Every row gives one point. Each copy is the shape, with its points in the same order, turned, moved and blurred by noise. Is it also mirrored, or only turned?

Shape (7 x 2)
[[-15  -3]
 [ 37 -21]
 [-15  11]
 [-45 -47]
 [ 37   6]
 [-35   5]
 [ 15  14]]
Copy 1 (7 x 2)
[[-13 -33]
 [-15  20]
 [ -1 -38]
 [-67 -51]
 [  9  15]
 [-11 -54]
 [ 10  -9]]
Copy 1 is: mirrored
Copy 2 (7 x 2)
[[-19   7]
 [  3 -48]
 [-12  13]
 [-71  -1]
 [ 23 -24]
 [-28  24]
 [ 13  -6]]
Copy 2 is: only turned

Shape (8 x 4)
[[ -8   8 -39  34]
 [-12  35 -34 -30]
 [ 29 -29  23  25]
 [ 53 -17  19  13]
 [-18  29  -8 -13]
 [ 25   9  28  15]
 [ 23 -27  45  -4]
 [ -3  33 -40  51]]
Copy 1 (8 x 4)
[[ 38   8 -46  12]
 [ 38 -17 -31 -50]
 [-25  10   1  32]
 [-40 -12 -18  26]
 [ 21  12 -13 -34]
 [-34  13 -20   2]
 [-37   4  27  16]
 [ 35  20 -58  18]]
Copy 1 is: mirrored
Copy 2 (8 x 4)
[[-38   3 -18  26]
 [ 25  10 -26  41]
 [-13  15  18 -47]
 [ -5  32  -4 -57]
 [ 23  17   2  31]
 [  2  42  15 -26]
 [ 21  17  25 -55]
 [-51  26  -9  38]]
Copy 2 is: mirrored
Copy 3 (8 x 4)
[[-25  28 -30  34]
 [  2 -39 -14  39]
 [-10  40  23 -35]
 [ 15  29  11 -44]
 [ -7 -18   6  37]
 [ 11  25  25 -11]
 [ -2   9  48 -39]
 [ -6  46 -28  50]]
Copy 3 is: mirrored
Copy 4 (8 x 4)
[[-11 -20 -16  52]
 [-59 -13  20  28]
 [ 51 -11   8  -4]
 [ 43 -27  42   2]
 [-33   9  17  22]
 [ 31  11  37  23]
 [ 42   8  36 -34]
 [ -3  -8 -16  69]]
Copy 4 is: mirrored

Shape (12 x 6)
[[ 15 -27  24 -20  28 -11]
 [ 32 -10  29   8 -65 -11]
 [-30  -4  37   8  31  35]
 [ -1  34 -36  45 -30 -16]
 [  8 -50  24  -7  -5  -1]
 [ 24   4 -47 -30 -11   5]
 [-15 -29  48 -27  25 -16]
 [ -7  26 -16  14 -66  -1]
 [ 21  61 -39  19 -22 -10]
 [-29  -5  -2 -20   5 -14]
 [-49   0  38 -29  33  36]
 [-27 -39   4 -18  -5  26]]
Copy 1 (12 x 6)
[[ 22 -30  25  10  12 -17]
 [ -1  -1  58   6 -35  54]
 [-12 -41 -23  15  42  15]
 [-11  51 -22   4 -36  27]
 [ 11 -39  34 -18  -3   7]
 [ 39  45  25 -16  14   5]
 [-10 -50  31  15  21 -24]
 [-26  50  20  -6 -16  51]
 [ 12  75 -10  28 -17  26]
 [-18   6  12  -3  16 -19]
 [-23 -34  -3  16  73   2]
 [ -6 -20  15 -33  38  12]]
Copy 1 is: only turned
Copy 2 (12 x 6)
[[ 21 -20  45 -18   0   6]
 [-14  33  14 -29 -68 -13]
 [ 10   5  15 -51  36  39]
 [-34  34 -43  26 -11  -2]
 [ 14  -2  33 -44  -9 -27]
 [  0 -45 -28   3 -36  -8]
 [ -4 -19  68 -36  13   9]
 [-51  22 -34 -15 -40  -1]
 [-23  12 -43  35 -30  30]
 [-31 -27  15 -17  10   5]
 [-10 -28  18 -63  37  48]
 [ -3 -20   3 -59  10 -12]]
Copy 2 is: mirrored

Shape (12 x 9)
[[-22 -20  35 -23 -29  68   2  -9   8]
 [-18  -1 -21  21  26 -39  33 -19 -25]
 [ 49 -18 -44 -21  15 -44  -5  26 -24]
 [  6  16 -15 -30  22 -42  50 -23  35]
 [ 12  18  15 -13 -35 -41 -11  57  55]
 [  5   6  18 -17   2 -30   9 -29 -16]
 [ -7  19  -4 -22  11 -29 -21  -6 -18]
 [ 12   6   5   1  29  93 -20 -25  19]
 [-16 -21 -19 -25  21 -44 -11 -16   1]
 [  3 -35  24  -2  45 -44 -18   6  -2]
 [ -4   9  15 -37  35  93  -5  27  -2]
 [ 23  13  23 -25   4   8  28  -9 -25]]
Copy 1 (12 x 9)
[[-16  -1 -29  19 -34  21 -32  56 -39]
 [-45  -2 -38 -35   4 -18  31 -45  -5]
 [ 33  -2  -1 -24  11 -68  20  -3  42]
 [-50   9   2 -67 -22   4  28   0  32]
 [-39  75  26 -21  -3 -52  -2  47   7]
 [-11  14  -5 -44 -23  -5  12  -9 -25]
 [-13  10  15 -22  18 -13   8 -16 -21]
 [  3  -8 -26  19  20  74 -27  47  -6]
 [-21  -5  -2 -48   8 -29 -17 -20   6]
 [ -3  14 -46 -64  32 -36 -12   1 -18]
 [  4 -40  -7  18  33  42   2  84 -26]
 [  8  -1 -10 -18 -25   7  37  14 -15]]
Copy 1 is: mirrored
Copy 2 (12 x 9)
[[ 14   3 -14 -68 -20  40  18 -23   5]
 [-17  12  13  36  27 -30 -24 -20  14]
 [ 16   1  10  30  12 -68  12  33 -46]
 [ 33  45 -18  18  57 -21 -35   6   5]
 [ 37  24  -4   5   2   9  23  92  24]
 [ 31  16  28  -2   8 -22 -18  -9  12]
 [ 11  16  17  -6  -5 -53  -5   8  20]
 [ 39 -25 -69 -43 -13  -8  37 -51  12]
 [  1  -3   5 -10  21 -48 -34  23   4]
 [ 21 -43  30  -4  39 -40  -5  18  14]
 [ 16   1 -48 -67  13 -13  75 -30   7]
 [ 38  29  18  -8  15 -13  21 -28  -6]]
Copy 2 is: mirrored
Copy 3 (12 x 9)
[[ -4  12 -55   9  53   1 -11  56  -1]
 [-14  22  19  19  -5 -23  42 -37  21]
 [  6 -33  56 -18 -35  24  26 -10   9]
 [ 32 -13 -19 -13   7   8  42 -41  64]
 [ 35 -23 -36 -17 -66  -3 -26  22  50]
 [  4   8 -22 -28   6 -23  23 -18   5]
 [ -2  21  -4 -17 -21   6  -1 -23  -1]
 [ 29   6 -10  29  86  14 -51  12  -7]
 [-37   0  -6 -13 -10  22  17 -33  28]
 [-38   0  22 -29  -3 -27 -14 -12  40]
 [ 33  37   5   2  64  40 -38  54   5]
 [ 32  10  -5 -27  22 -15  30  12  -1]]
Copy 3 is: mirrored

Shape (16 x 12)
[[ 13  21   4   6  10  -8   3   0   7  11 -21 -23]
 [ 23   6  18  14 -32 -10 -17  20 -20   1 -20   8]
 [ 23 -10 -14  17  -2 -12 -28  20 -24  20 -13 -17]
 [ 17   8  -4  -5 -26   8  -7 -14   2   7 -19 -13]
 [-10 -11  19  29   1  31  -5  12   2 -35 -22 -22]
 [  6  -8  23  -2 -21  -1 -40  14 -10  13  34  10]
 [-17  15  -3  20 -15 -10  -1  21   2 -26  26   2]
 [ 17 -10  -2  56 -28  -4   2   8   7 -35  34 -17]
 [ 25  -2  17  -6  17  -3  -7  -1  -2 -13 -10 -20]
 [ -6  -8  12  29  -5  89  -1  -3   5   0  -1  57]
 [  7  -9 -13  -3 -19   6 -10  19 -26  -4 -20  95]
 [ -7 -18   4   3 -27 -11 -16 -28   2  10  -5   2]
 [ -4  -2   2   1 -18  -1   3 -66 -49   6   4  -7]
 [ 16  22 -16  13   7  -4 -22 -26 -10 -25 -12 -12]
 [ 11 -12  16  -5  15  -3  -2   4   1  11 -11 -23]
 [ 16 -10  -3  -5 -20  22  -2  20  -2  -6 -13 -22]]
Copy 1 (16 x 12)
[[ 29  -5   1   3  21  -2   6  17   6  20  -2  -3]
 [ 15 -34   1 -31 -17 -14  17  10   8  20  23  12]
 [ 42 -27 -29 -24  -1  -3   0  24   0   3  20  32]
 [ 14 -14   6 -17  -3  20  15  11 -15   6   3   5]
 [ 20 -44   2   0 -23 -24 -28  -2  -6   0 -11 -23]
 [  3 -13  -2 -36 -21   0 -24 -17  20  10  30  43]
 [ 10  -1   8 -10 -36 -23  -9  12  36   1 -17  19]
 [ 34 -26  13   0 -66   5 -23  31  30  15  -8  14]
 [ 33 -16  -8   1   6   9  -2  -7  16   2  16 -12]
 [-24 -57  60  13 -12 -26 -41  -3 -32 -25  18  30]
 [-31 -61  20  -8 -13 -30  43  -4   7 -39  29  59]
 [  5 -21  -6  -5 -14  23  10 -14 -11  14  -7  34]
 [ 45   6   7  18 -35  17  25 -34 -38  10  13  32]
 [ 56 -19  17  -6  -5   9  13  -2   9 -10 -14   8]
 [ 19 -14 -23   7  11   6 -12   2   3  13  13   0]
 [ 11 -19 -11 -20 -13   1 -12  23 -10 -10  10  -9]]
Copy 1 is: only turned
Copy 2 (16 x 12)
[[ 17   5  11  -5  -1   2   7  13  17 -16 -30 -24]
 [ 27  14  16   2 -27  11  19  -6 -36   5 -35 -25]
 [ -6   9  -4 -18 -19   9  -5  17 -34  -4 -31 -41]
 [ 10  -2  -1 -14 -15   9  23 -21   2  -7 -18 -25]
 [  0  -9  23  22   3  12 -28 -35  -1   6 -47 -13]
 [ 10   4  17  -6   4  13  17   3 -47  35  13 -26]
 [  4  35  29  25   3   3  -9 -16 -20  -6   7 -11]
 [  7  22  12  24  25 -15 -14 -43 -44 -22 -11 -43]
 [ 28  -5  -1 -10  14  22 -11   1  -3  -6 -27 -20]
 [ -8 -18 -31  75 -11   3  14 -36  -1  59 -15  -4]
 [ 33  23 -36  38 -70  10   5  -3 -39  36   2  17]
 [ 11   3   0 -28 -11 -18  13 -26 -18  14  -6  -7]
 [ -4  35 -35 -42  21   0  30 -32 -12  12 -28  16]
 [ 19  37 -16 -16   2  14 -14 -23  12  -3 -25 -34]
 [ 13 -18   7 -13   7   6  -5  13  -5  -5 -27 -11]
 [ -1 -17  10   6 -13  27   5 -18 -14 -15 -21 -21]]
Copy 2 is: only turned
Copy 3 (16 x 12)
[[  4  -5  16   7  -7 -15  13  -9   8  27  -1   1]
 [ 16  17  20 -19 -21   1   9 -40   3  -9  15  18]
 [ 20  11  16 -23 -26  21   6 -14  -8  33  23  13]
 [ 15 -14   2  10  -3  -1  13 -39  -1  12  21   5]
 [  7  -1  20  25 -27  32 -19 -22   4 -12 -18 -17]
 [  2   4  28  -9   1  10 -26 -21 -21  -7  36  49]
 [ -3   5 -13  -8 -15   1 -40  -1  16 -14   8  15]
 [ -9  21 -30  21 -37  30 -25 -15  22  -6   9  38]
 [ 11   5  29  23  -4   6  12   0   6   6  15   4]
 [  2 -65   9  -4   9  54  -5 -39 -21 -42 -40  31]
 [ 29  -4  -4 -70  32  30  22 -24 -12 -53   1  21]
 [ 14  10 -10   9  15   3  -7 -36 -30   7  19  13]
 [ 42 -13 -27  30 -14 -16  16 -10 -57  -8  28  12]
 [ 52  -5  -7  20  -6   2   0  -2  14  13  10   7]
 [ -6   3  27  15  -4   6  11  -5 -12  19  10   1]
 [ -6 -12  15   4 -17  23   4 -32   7   4  28  -8]]
Copy 3 is: mirrored
Copy 4 (16 x 12)
[[  8  10   4 -14  16  20 -22  17  -3   7 -13 -26]
 [  2   1 -38  -7  -4  10 -42  -5  -8  -6  15  -4]
 [ 36 -19 -15   1   0  16 -29  -3 -31   8   0 -10]
 [ -9 -11 -16 -13 -15  26  -8  22  -4  -1  -4 -13]
 [  0   7  11  33 -13  17 -27   2  29  14  30 -35]
 [  8 -20 -12 -21  -3  12 -12 -25   0  10  34  33]
 [ 11  37   7   8  -2  12  -8   1   3 -10  31  20]
 [ 48  31 -14   5 -28  10   2  12  18  -3  51  -4]
 [ 13  -2   7 -15   7  23 -11 -17  11   2   0 -34]
 [-23 -20 -36  60   4  25  11   1  63  29   9  23]
 [-19  -7 -60  39   1  -4 -13 -40   9 -29 -27  41]
 [ -8  -7 -12 -15 -30 -11   0  -1  -5  13  -4   2]
 [-24  13 -32 -14 -24  10  39 -13 -30  34  -1 -26]
 [ 14  25  -5  -4 -22  44  -7  -7  -2  10 -17 -21]
 [  9 -14  12 -14  13   4 -12  -6   2   9   1 -30]
 [  3 -24  -1  10  -6  25 -15  11   3 -15  18 -21]]
Copy 4 is: mirrored

Shape (15 x 12)
[[ -6 -47  20 -17 -19  -2   5 -32  45 -41 -18  -4]
 [ 18 -16  21 -27  -4  11   9 -45   8 -50 -57   1]
 [ 20  12 -43  50  27 -36 -24 -23   1 -23 -13  46]
 [ 24 -25 -33 -14  46 -46  36  15  -2 -20  11  36]
 [  1 -14 -17 -30 -41  28 -40 -10 -34   2  15 -15]
 [ 58   0  -9  28  30 -68  -6 -28  -5   4  10  30]
 [ 48  31 -35  15  31 -40  -8  -3  30   9   1  18]
 [-18  40 -35   4 -11 -25 -33 -84 -20  17  19   6]
 [ 10   6  12  12  45  -9  25  42  22 -20   1  14]
 [ 10  -3  41 -18   0   7  -5 -21  11 -72   5   7]
 [ 19  -7  16 -40  -6 -29  28  16  30 -78 -34   7]
 [-26   7   9   8 -18  10  -8   5 -46   4  -3 -47]
 [-32   4   7   8 -75   6 -17 -15 -31 -13   4 -34]
 [-35  13   7  -8 -41 -23 -49 -29 -36  34 -11  25]
 [ 40   3  -3   8   8 -14  50   4  14 -16  -2  51]]
Copy 1 (15 x 12)
[[-33 -11 -13  43 -19  15  14 -29  12 -35 -17  34]
 [-17 -20 -23   9   2   7  56 -39  11 -32 -40  30]
 [ 43 -43  -3   6  10  52  31 -15 -50  16  32  14]
 [-20 -76  26  18   1  16  14 -21  -9  32  15 -40]
 [  3  20  -7 -44 -32  28 -17 -10   7 -39 -31 -22]
 [ 32 -43  41  10   6  48  23 -65 -14  28  40  -1]
 [ 15 -34  17  -8   9  36  23 -14  -1  54  44  16]
 [  6  52  16 -30  39  55   4 -25 -55  -4   4   3]
 [  9 -54  25  29   5 -13  27  22  30  16  19  -8]
 [ -6 -29   3  22  11  36  40  -6  42 -53 -22  12]
 [-44 -58 -32  22   9   6  52 -21  47 -24   9  -2]
 [ 35  31  -8 -12   0 -26   6  -7   9 -28 -10 -37]
 [ 12  57 -28 -13 -19   3   7 -14   5 -69  10 -25]
 [ 12  25  13 -51  17  -2 -13 -35 -44 -58  19  10]
 [-16 -56  39  11 -24  13  61 -11  -3   6  31  -4]]
Copy 1 is: only turned
Copy 2 (15 x 12)
[[-38   8  66  12 -10   7  -1 -20 -18 -10  39  26]
 [-46  31  66  12   3  41  26 -11 -12 -27  -3   5]
 [  5  25  -4   4  82  24  -3  14  28  -6   8  52]
 [ 51  21  40 -22  62  22  26  14 -25  35  27  25]
 [ 23  26  -9  21 -35  -6  -3 -45 -15 -24 -13   2]
 [ 28  12  13 -14  63  67 -14  -9  38  28  20  32]
 [ 21   0   9 -47  65  23  -7   7  41   4  12   8]
 [-17  -5 -35  -1  24  13  20 -63  37  11 -31  50]
 [  0  24  18 -42  28  14  -6  51 -24  30  25   3]
 [-37  73  46 -16 -15  21  -4 -11 -12   3  21  26]
 [-23  64  86  -6  21  -3  21   6 -12  13  34 -17]
 [-11  26 -47  24 -28  15  13  -8 -23  13   6 -22]
 [-19  30 -24  59 -44 -12   3 -30  10  10   7  -6]
 [ -6  -3 -19  46  10   1 -30 -49   0  27 -46   9]
 [ 25  18  54 -16  21  30  11  44  17  27  -3  27]]
Copy 2 is: only turned
